Each row of a before or after table is a point. The points were changed in one or more steps. Then noise was added and the rows were shuffled. The steps act on how far a point lies along the listed directions, d1 being the first. What was done? A step turns or swaps two directions, mirrors them in a line or flattens them onto one, adds a multiple of one to another, or multiplies one. Angles are multiples of 10 degrees, from the lower direction toward the higher: turns from -170 to 170, lines from 10 to 170 but not 90. Use the fewest steps. Two steps may share a direction if one is a turn and the other turns, adds or multiplies; they go together, in the order done. Otherwise the lowest direction goes first.
(in the rows, 128 means zero)

Directions:
(1): [119 183]
(2): [ 73 119]
Before (10 x 2)
[[ 66  86]
 [142 120]
 [ 96  73]
 [203 159]
 [117 137]
 [134 121]
 [189 127]
 [ 46 102]
 [193 143]
 [118 138]]
After (10 x 2)
[[174 183]
 [ 80  69]
 [132 126]
 [ 81  76]
 [131 125]
 [128 127]
 [148 156]
 [ 81  70]
 [156 175]
 [134 130]]
Steps: flatten d1 and d2 onto the line at 130 degrees

Directions:
(1): [ 82  64 129 169 115  93]
(2): [138 138 105 203 130 182]
Before (13 x 6)
[[118 138 139 129 134 115]
 [ 85  84 115 228 113 178]
 [136 145 141  81 145 106]
 [ 71  63 145 110 126  38]
 [140 136 126 184 142 163]
 [133 119 165  30 107  54]
 [126 120 123 121 132 121]
 [ 96  84 155  55 145  61]
 [104  82 138 132 150  74]
 [137 132 118 127 117 153]
 [122 127 160  45 128  85]
 [107 123 113 207 106 133]
 [142 169 123 143 143 192]]
After (13 x 6)
[[137 140 113 205 133 186]
 [ 77  80 146 110 127  95]
 [128 152 161   5 127 112]
 [137 164 140  63 116  85]
 [171 175 123 129 166 153]
 [180 217 108 138 158 190]
 [165 155 107 225 115 197]
 [126 145 134 138 135 128]
 [135 130 119 129 133 136]
 [160 165 103 183 163 206]
 [119 104 123 113 112 125]
 [119 127 115 180 140 145]
 [120 111 155  87 141  85]]
Steps: turn d1 and d2 by -170 degrees

Directions:
(1): [150 149 125  68 170 159 117 216 148 163 111]
(2): [154 184 150 132 131 144  57 106 177  62 110]
(3): [124 143 119  93 144 134  69  58  97 203 113]
(4): [109 119 126  87 124  95 152 119 111  95  19]
Before (13 x 11)
[[121 181 156 201  86 124  98  70 158  40 154]
 [151 152 149 218  98 164 112 107 137 113 221]
 [150 161 165 221 102 117  53  19 146  74 201]
 [155 152 134 157 130 149  76 101 140 131 154]
 [127 114 123 116 130 100 148 128  88 177 108]
 [120 107 134 141 103 112 155 131 123  96 126]
 [146 189 131 134 139 160  50  69 129 151 200]
 [127 160 142 173  99 112  68   8 138  93 141]
 [ 92  95 121  97 139  94 161 103  83 185  68]
 [141 142 115 135 152 167  56  75 137 201 211]
 [139 134 122 196 133 141 120  91 136 103 189]
 [133 143 159  95 137 134 107 141 158 127  74]
 [141 113 129 159 121 150  64  81 126 173 232]]
After (13 x 11)
[[104 116 131 135 128 101 113  30  95 177 112]
 [161 176 116  78 178 181  38 149 176 161 133]
 [166 140 128  83 170 177  47 183 161 171 171]
 [191 180 169 178 147 169  68 180 199 100 247]
 [166 155 132 138 141 155  88 161 158 112 133]
 [134 127 124 124 124 102 114  88  93 175 109]
 [168 160 138 143 147 191 120 221 150 155 187]
 [122 124 160 136 112 110 134 107 152  88  81]
 [140 172 152 197 108 156 127 176 180  72 217]
 [157 142 118 148 170 166 125 175 154 131 188]
 [163 215 133  94 160 171  57 159 164 111 154]
 [158 176 147 180 124 153  72 113 185  95 211]
 [118 105 128 147 109 116 147 127 119 133 161]]
Steps: turn d1 and d4 by 70 degrees; turn d2 and d3 by -40 degrees

Directions:
(1): [120 188 147 177 195  48 145 125 168 117 162 140  96 136]
(2): [ 98  52 185 139 157 147  99  94 109  81 150 170  90 175]
Before (9 x 14)
[[115 145 145 153 134 118 150 144 146 124 156 146  92 143]
 [ 96  34 191 145 169 149  85  82 102  70 161 167  79 188]
 [126 158 117 162 169  89 132 134 121 143 123 104 113 124]
 [ 88   7 185 133 159 147  91  83  84  50 174 189  91 199]
 [144 165 105 117  99  90 131 147 112 145 127  95 153 126]
 [135 150  96 108 105 135 107 136 124 156 107 103 145 113]
 [119 164 123 141 138 114 135 125 139 108 122 124 131  90]
 [129 163 116 126 116 102 124 140 146 164 109  78 131  96]
 [ 96  22 216 142 162 137  92  99 113  82 136 163  81 193]]
After (9 x 14)
[[114 153 134 141 140 120 129 123 134 104 128 132 123 100]
 [118 136 134 161 178  96 119 128 123 128 130 110 105 138]
 [ 97  35 192 144 167 156  87  87 105  73 161 170  79 187]
 [ 93  22 218 138 159 139  90 103 111  81 136 161  85 194]
 [138 165 111 116  99  87 131 146 112 138 121  95 153 127]
 [107 129 160 160 144 122 148 134 138 111 163 158  79 156]
 [130 168 118 127 115 105 124 139 141 163 106  82 125  97]
 [ 89   4 180 135 150 148  93  85  87  54 167 183  95 196]
 [141 159  89 101 106 131 109 143 128 159  98  98 150 105]]
Steps: add 0.7 times d1 to d2

Directions:
(1): [176 130 146 119 118 134  57 210 184 178 183 154 176 124  94 106  78  95
 149  79 156  90 109 141]
(2): [147  92 159 121 174 181  99  78 167  97 127 210 112  92 106 149 186 122
 161  86  92 182  64 129]
(3): [246 104 146 130 138 194 118 104 115 103 101  94 127 196 122 125 157 167
  90 146 149  57 115 139]
Before (9 x 24)
[[153 104 184 119 144 174  50 167 183 154 158 228 145  81  98 129 125  91
  194  35 113 164  55 132]
 [ 62 134  72 140 104  87 182 137  80 122 121 107 104 130 152 143 114 133
  119 183 132 170 180 120]
 [ 39 153  98 158 146  62 180  97  89 141 104 108 109  81 146 125 117 112
  135 160 118 189 133 110]
 [ 80 139 105 149  96 105 186 128  75 124 118  87 113 164 129 128 110 148
  124 150 135 120 153 139]
 [123 152 135 148 123 109 152 120 114 130 106  75 105 149 127 116 131 155
  121 137 146 110 162 119]
 [ 73 128 122 133 113  78 142 172 119 158 130 133 124 126 146 128  80 103
  132 134 135 105 178 123]
 [175  87 165 126 141 182 103 102 139 104 115 152 151 131  98 140 150 127
  125 113 121 110  66 140]
 [212  92 155 127 146 214  85  67 180  82 125 175 139 138  99 147 178 136
  136  65 106 123  75 114]
 [168  99 160 137 176 162 118 120 190 104 157 177 139  95  93 133 150 118
  148 105 119 153  90 163]]
After (9 x 24)
[[ 91 187  98 137  40  50 143 249  69 210 133  24 161 173 162  91  10 120
  111 151 181  53 209 125]
 [161 153 124 147 110  98 140 193 150 153 167  71 169 136 105  99  67 121
  110 147 171  77 161 167]
 [ 60 109 127 138 139 101 170 105 114 116 101 152  91 109 150 155 136 111
  140 142 103 146 156 121]
 [131 117 159 147 157 151 121  85 152 112 108 141  88 118 108 127 175 145
  146 110 120 145 112 118]
 [158 117 137 130 104 138 104 166 115 140 130  88 181 157 112 111  85 125
   90 131 158  60 117 143]
 [212 143 126 131  79 142  90 176 153 150 146  80 188 187 106 103  74 129
  109 105 161  24 153 121]
 [ 88 116 136 144 192 124 104 104 166 145 141 208 118  38 104 133 150  84
  183  86 100 216  54 110]
 [105  82 118 133 160 161 118  97 151  97 140 228 104  75 108 167 171 116
  176 108  85 236  91 123]
 [110  97 143 139 145 172 150  84 127  96 114 188 101 124  95 157 174 141
  159  99 105 177  81 135]]
Steps: multiply d1 by 1.6; turn d1 and d2 by -110 degrees

Directions:
(1): [139  70 115 164 114 196 156 149 159 125 177  61 109  99 158 157 118 146
 211 108 114 114 141 113 102 135 148  95 138 147 218 139 122 180  53 118
 115  98 167  46 108 121 129 151 123 118 212  72 180 190 204 146  86 148
 154  84  95 128  57 115  78  95 171 124]
(2): [151 123 171  75 226  92  96  68  59 176  93  79 151 108 152 144 165 117
 113 138 112  92 175 135  72 184 118 204 141 156 126 117  78 114  93 130
  98 102 115  91 139 158 127 109 136  75 147 156 158 170  76 202 177 152
 120  28  97 132 151 131 135 180 160  53]
(3): [176 137 248 114  96 126 143 128 185 188 105 105 182  25 112  91  98 112
 171 137 101 138 106  87 120 112  46 139 142 125 138  72 183 123 141  96
 128 145 121 138  93  86 167 129 205 139 127 126 108 139 105  68 187 150
 127 116 166 104  42  90 130 118  73  70]
(4): [183 156  93 103 144  31 184 119 145 179 150 139 147 137 158 130 112 133
 185 151 129 148  45  39  94 127 152 102  45  69 164  96  96 129  78 129
 197 127 147 130 141  57 120 102  70 131 176 134 115 107  86 148 151  61
 136 140 157 148 146 222 130 122 168  99]
Before (9 x 64)
[[111  84  93 193  58 226 144 173 171  74 164 111  85 144 143 136 119 143
  165  99 123 133 104 161 158 119 153  57 138 129 183 162 157 153 118 105
  123 131 161  87 124 136 141 160 121 157 157  91 166 135 225  95  62 126
  145 146 102 119  77  98  91  64 143 206]
 [157 119 106 117 123 107 150 147 139 140 154 112 120 112 143 140 114 142
  178 142 130 120 113  94 102 131 126 117 109 133 144 129 123 148  99 123
  138 127 159  99 140 112 123 125 115 115 154 110 121 107 146 143 100 107
  137 132 137 144 111 166 149 139 147 117]
 [120  82 131 167  88 211 129 143 155 115 146 118 109 112 120 115 120 130
  166 103 125 119 140 152 143 108 136 117 159 141 165 154 152 161 115 117
   96 116 140  80 122 117 132 159 154 131 145  86 153 152 180 109  96 161
  151 106 115 115  68  92  88  95 123 149]
 [150 122 181 133  74 150 158 145 186 169 129 113 145  74 118 112 114  93
  164 134 113 148  93  90 136  96  73 132 145 128 143  84 171 137 132 121
  127 161 123 129  85 109 160 125 182 139 135 129 123 141 130  80 150 148
  140 151 178 114  68  97 122  89 107 108]
 [169 131 138 108 151  80 174 119 132 183 157 105 146 107 161 138 132 135
  172 166 128 145  83  74  92 145 138 104  75 109 167 106 105 127  71 125
  155 134 147 114 133  77 119 118  98 138 190 132 126 142 104 157 153  99
  134 112 123 137 126 172 113 121 147  96]
 [162 146 140 110 119  93 162 129 160 139 127 162 158 120 131 104 113 119
  135 131 139 138  68  75 119 110 114 123 100 100 120  88 145 125 144 114
  165 154 126 155 131  93 139 113 127 121 127 131  89 109 108 118 159 115
  120 139 179 107 120 141 137 118 101 111]
 [159 120 154 106 165  93 146 103 113 172 117 122 160 119 153 135 127 145
  166 142 136 119 113  94 120 145 124 143 110 123 147 123  96 141  74 133
  123  95 145  94 142 126 126 117 128 100 149 137 146 155  98 149 133 105
  145  80 119 134 106 158 134 130 144  79]
 [ 80 158  32 174  69 143 123 173 142  72 150 223  96 199  73 108 110 141
   91  93 162 154 100 164 199  85 165  94 120  93  86 161 158 112 184 158
  164 151 111 207 139 127 120 143  97 174  65 155 101  69 160  83  97  82
  126 249 145 133 182 147 162 102  99 202]
 [148 129 101 127 125  94 149 129 146 141 148 157 133 131 134 102 123 129
  141 136 126 136  88  85 124 112 144 129  89  96 130 126 131 130 106 118
  154 130 142 149 136  99 114 128  98 142 126 133  90 106 118 120 132  78
  121 129 159 143 134 178 142 134 149 133]]
After (9 x 64)
[[113 115 143 135 118 167 118 132 132  84 119 147 139 133 115 115 133 127
   84 108 143 116 149 157 140 117 112 150 165 150  97 121 152 129 167 118
  106 142 114 145 131 162 134 132 152 118  93 122 111 130 150 123 127 168
  117 122 137  96 120  73 130 130  92 144]
 [120 110 214 131 119 181 117 140 132 138 127  90 140  72 120 120 137 128
  115 140 119 133 161 160 135 136  93 124 177 174 129 119 161 126 134 115
   76 144 122 123 116 144 135 155 180 139 132 130 124 162 146 107 143 172
  128 111 108 108  88  62 114 117  75 120]
 [126 100  74 147 120 150 143 124 123 119 152 141  98 161 143 132 128 139
  159 108 135 120 118 131 128 122 168 113 117 114 159 163 105 153  97 128
  125 103 139  82 144 112 111 140  96 120 156  99 144 132 154 155  97 130
  151 109 114 133 117 156  90 105 165 157]
 [ 75 105  79 146 109 191 116 143 106  92 139 126  82 176 125 150 156 107
   89 119 137 123 167 181 157 119 145 146 170 163 109 157 127 140 134 157
   98 141 114 117 121 183 126 130 134 115 117 132 152 135 164 139  81 160
  139 143 121 129 156  95 122 114 150 175]
 [141 115 150 121 110 147 122 145 141 133 134 104 125  89 126 129 119 132
  153 129 124 115 149 127 115 129  94 136 148 161 127 130 152 142 134 113
  111 135 149 109 124 134 136 132 163 115 127 107 122 114 156 116 112 143
  134 127 127 131  88 110 151 140 114 120]
 [130 108 169 136 112 157 111 128 149 132 123 133 146  88 112  88 119 121
  122 126 117 121 141 128 132 106 102 161 153 138 110 136 166 128 133 108
  104 133 124 146 120 135 133 152 168 141  93 128  97 125 141  93 143 134
  119 106 153 117  90 102 141 137 105 121]
 [146 110 109 149 107 151 158 144 155 127 153 110 109 135 161 134 122 139
  182 118 119 137  71 119 124 142 148  74  97 105 182 135 127 137  96 103
  154 133 159  94 134 104 138 141  96 141 176 111 162 131 165 124 106 100
  141 128 123 132  99 146  98  84 161 159]
 [126 107 175 129 136 147 118 119 117 138 104 126 149 105 130 125 122 145
  142 129 134 116 156 136 151 133 102 144 159 145 123 139 132 141 110 131
   94  99 137 102 135 156 128 133 165 114 110 133 147 157 121 116 119 141
  142  94 115 120  86 107 133 123 108 104]
 [150 170 111 135 101  88 151 139 156 152 128 176 152 120  87  95  98 131
  158 115 132 145  77 100 151  99 124 125 102  82 125 105 150 108 139 137
  177 143 113 189 125  80 138 123 120 154 110 165 118 101 116  89 164  80
  125 191 166 125 131 162 153 110 110 108]]
Steps: multiply d1 by 0.7; multiply d2 by 0.4; turn d3 and d4 by -130 degrees

Directions:
(1): [149 152 235 161 174 122 137 138  69 161 149 127 165  63  76 177 137 104
 148 151 133 157  83  97  65 138 151 186 169  98  90 187 108 149 128 162
 133  84 119 180 166 135 223 132 108 231 167 139 159 127 124 114  97 153
 161  46 157 124 135 191 154 103 121 135]
(2): [146 135 162 111  91 192  82  82 180 172  73 183  81 141  93  61 137 117
 167 185  96  82 157 139  28 203  83  86 103 166 130 117 154  91 152 129
  85 157 156 135 160 127 167 129  41 179  86 178 110 132 199 149  96 115
 127 111 116 150  68  94  98 107  94 142]
(3): [ 71 138 218 130  46 169 153  71 131 155 130 139 159  32 141 152 125 165
 125 108 103 111  87 167 179 104 114 112 132 156 145 139 173 130 133 101
   9 168 168 181 142 147 124  90 109  82 151  78 123  93  81 167 113 142
 120 141 103  54  89 160 133 136 186  59]
Before (14 x 64)
[[ 96 148 189 136  96 149 140 104 110 145 128 128 139  76 132 135 130 136
  125 120 109 129 103 136 133 120 123 139 134 127 120 138 146 141 145 115
   70 135 150 147 142 139 142 104 102 126 157 106 127  96 107 137 124 149
  128 122 127  93 100 169 116 129 166  91]
 [105 134 182 155 134 113 169 133  74 135 150 121 157  85 103 171 124 119
  110 116 137 146  90 111 125 112 150 178 165 109 108 152 121 144 119 141
  118 102 114 163 148 139 163 124 149 151 161  87 146 128  96 120 117 158
  147 104 135 104 145 176 150 135 146 112]
 [ 98 119 126 141 116 110 142 120 133 112 137 118 146 121 152 136 119 156
  109 116 115 124 131 148 179 103 127 105 128 147 139 115 134 130 129 114
  112 145 127 122 117 127  87 123 145  84 123 104 126 123 108 123 146 114
  118 146 111 103 119 128 128 142 151 108]
 [144 116  98 142 152  96 122 155 114 104 159 114 128 147 137 149 111 128
  118 109 144 147 121 115 137 117 130 130 138 107 122 130 111 148 118 139
  170  97 112 107 110 133 126 140 153 126 142 131 125 132 124 111 146 133
  126 125 136 130 156 129 141 123 125 140]
 [106 161 249 142 121 168 142 100 101 183 126 139 164  34  86 152 127 132
  151 140 108 129  88 123  86 144 116 153 157 122 124 171 139 138 131 132
   60 122 140 189 163 146 199 124  62 191 145 117 143 116 117 143  92 146
  137  68 133  93 105 171 138 115 141  95]
 [112 128  99 132 144 106 166 158 108 112 149 114 137 119 152 147 123 136
  111 105 129 155 115 121 179  98 143 149 139 114 128 123 121 148 124 134
  148 115 113 129 112 128 110 130 156 109 149 105 138 133  99 136 150 132
  129 130 127 126 159 146 145 144 148 128]
 [111 136 134 121 119 134 122 115 129 132 135 131 128 131 137 134 129 132
  125 115 125 124 140 122 136 133 136 132 133 122 130 119 124 130 129 124
  112 146 126 127 126 121 133 128 138 109 133 117 139 142 122 122 134 117
  124 130 122 115 127 125 129 139 140 126]
 [144 141 194 134 145 128 126 128 120 150 114 151 131  97 104 125 132 116
  141 148 134 130 114 111  86 163 130 141 137 114 117 158 134 140 135 148
  119 110 126 145 156 130 176 122  99 181 129 149 132 129 140 132 110 137
  137  96 130 127 127 142 125 119 123 134]
 [132 141 208 146 120 152 122 102 120 175 120 153 127  74 102 140 126 127
  155 145 115 121 120 122  85 147 115 131 130 132 122 155 142 120 140 137
   75 134 143 169 166 136 185 113  89 167 134 139 131 114 138 119  99 147
  135  86 130 112 111 161 127 116 125 114]
 [121 105  93 123 149 105 142 165 105  90 168 101 155 134 149 170 109 137
  106 104 147 150 119 120 181  88 151 144 146 111 141 133 123 142 122 121
  150 123 120 119 103 136  92 141 183  85 148 103 130 117  82 130 150 126
  116 148 136 114 160 129 139 141 150 116]
 [131 139 175 139 130 148 127 125 127 145 135 147 147  67 104 158 124 127
  135 141 139 141 113 117 109 131 128 146 137 117 121 155 130 135 126 127
  109 130 136 146 149 141 164 105 109 163 148 123 123 127 116 118 119 128
  140  99 127 113 124 152 139 124 125 134]
 [110 112  76 131 145 112 139 152 121  96 147  87 140 144 160 167 121 144
  119  97 152 127 130 124 176  97 131 132 132 122 135 122 118 137 126 119
  158 127 114 103 121 119 104 134 168 101 119 117 128 125 104 121 150 113
  124 167 123 118 171 127 126 141 137 130]
 [134 135 207 144 114 163 105 102 133 176 120 145 133  93  85 137 145 120
  142 152 108 131 105 115  76 163 129 132 126 139 104 147 141 112 144 138
   82 143 144 160 156 129 173 111  91 196 137 148 122 131 145 138 104 131
  135  81 139 133 104 147 118 113 125 122]
 [130 124 138 113 114 148 119 120 137 159 114 149 124 118 138 114 124 130
  138 147 112 108 134 136 114 136 110 108 127 142 136 123 145 114 123 116
   94 141 138 150 138 128 133 136 102 130 113 132 113 123 127 129 114 132
  146 128 121 128 114 127 117 128 131 117]]
After (14 x 64)
[[131 127 161 123 132 138 129 132 115 162 129 143 140 100 129 136 124 126
  135 142 119 123 116 128 115 126 122 127 142 131 130 142 133 124 121 124
  103 123 133 162 141 132 149 137 113 148 132 126 122 120 115 120 109 140
  153 111 130 124 128 149 127 124 133 116]
 [ 83 148 185 145 139 113 181 138  75 134 168  93 192  43 131 194 114 151
  112  83 138 164  77 122 195  74 146 173 167 101 136 160 120 165 108 120
   95 113 120 166 124 145 135 122 144 113 170  68 151 114  56 128 133 148
  126 110 135  78 153 181 158 141 172  83]
 [144 110  74 129 133 109 114 144 140 103 143 127 107 167 142 120 113 133
  124 111 135 129 143 128 134 133 112 106 122 124 132 110 121 133 123 131
  159 117 122  94 107 132 104 139 137 109 123 137 115 131 142 118 148 123
  117 149 124 138 141 106 127 126 120 141]
 [117 130 139 138 135 124 144 142 119 121 155 124 159  75 131 174 118 141
  114 111 152 154 112 118 163  98 141 149 138 113 128 144 122 144 117 119
  126 126 124 131 129 140 125 105 144 117 159 102 121 125  88 114 139 127
  133 125 123 106 147 150 144 136 139 128]
 [120  96  68  98 110 144 115 134 160 103 129 133 112 172 151 108 109 143
  117 124 125 108 155 139 149 127 117  94 116 146 157 101 147 113 137 107
  121 156 137 101 103 132  75 138 144  71 105 128 104 120 123 149 145 109
  101 170 119 131 121  80 110 138 132 124]
 [118 133 183 158 145 107 153 134  88 143 155 116 159  68 126 182 118 137
  128 105 138 151 103 113 157  94 145 158 147 107 124 162 122 148 123 139
  102 113 126 161 140 137 154 112 149 127 163 101 144 109  90 105 122 155
  135 103 138  99 153 182 148 132 149 105]
 [130 135 157 139 160  92 151 154  97 119 144 118 151  98 129 160 123 124
  114 111 153 156 101 109 155 114 156 156 149  94 121 158 123 159 121 142
  145  99 111 133 133 132 140 121 154 135 149 118 139 127  98 122 133 141
  135 116 135 117 159 155 140 134 144 127]
 [117 111  70 115 112 152 113 122 162 112 112 117 108 165 150 118 124 141
  138 123 134  94 157 139 132 138 103  96 111 149 142 104 134 112 140 113
  133 156 133  97 131 119 105 132 124 109  86 146 112 128 143 136 138 100
  116 176 108 130 134  93 104 137 117 134]
 [ 91 143 169 137  97 137 148 113 111 133 134 117 143  82 147 140 128 144
  114 107 117 132 103 137 159 103 128 140 134 122 125 133 144 145 140 109
   78 135 147 140 131 140 122 100 122 103 158  96 124  96  92 139 133 149
  125 135 124  88 111 167 116 137 171  87]
 [113 135 140 116 116 142 118 110 130 136 130 135 126 133 133 129 128 132
  133 121 125 122 143 122 127 141 132 129 132 129 126 121 126 127 130 124
  108 147 128 126 132 123 135 126 131 116 130 122 137 142 128 127 130 117
  124 129 123 116 120 124 126 137 135 126]
 [111 123  70 111 110 135 145 135 151 113 119 134 104 149 160 102 121 142
  118 119 112 126 143 138 168 121 115 106 111 143 142  95 138 123 132 121
  129 145 129 111 108 121  89 127 130  88 119 121 120 135 127 152 150 118
  117 157 115 136 133 106 125 147 137 131]
 [104 124 141 133 100 135 119 100 155 128 113 143 126 128 139 107 123 149
  124 143 103  99 143 157 136 134 110  87 119 164 142 110 147 113 138 116
   90 159 139 128 131 128 102 123 110 106 105 124 119 122 138 131 132 108
  119 140 108 115  93 115 114 130 136 113]
 [120 131 188 158 142 118 139 139  91 144 163 105 172  83 107 190 141 128
  113 109 131 166  80 106 148 108 161 167 147 111 100 157 120 139 128 137
  117 120 124 157 132 131 146 107 157 162 169 110 137 129  91 122 125 142
  140  89 150 115 149 177 141 126 151 113]
 [ 88 117  99 135 109 104 174 137 103 102 148 111 140 126 145 151 116 142
   89  89 141 135 115 129 191  90 145 144 144 122 136 114 127 136 113 116
  122 127 112 125 115 136  89 122 180  71 144  67 130 129  84 127 143 146
  124 166 116 104 154 138 139 156 159 103]]
Steps: turn d1 and d2 by -80 degrees
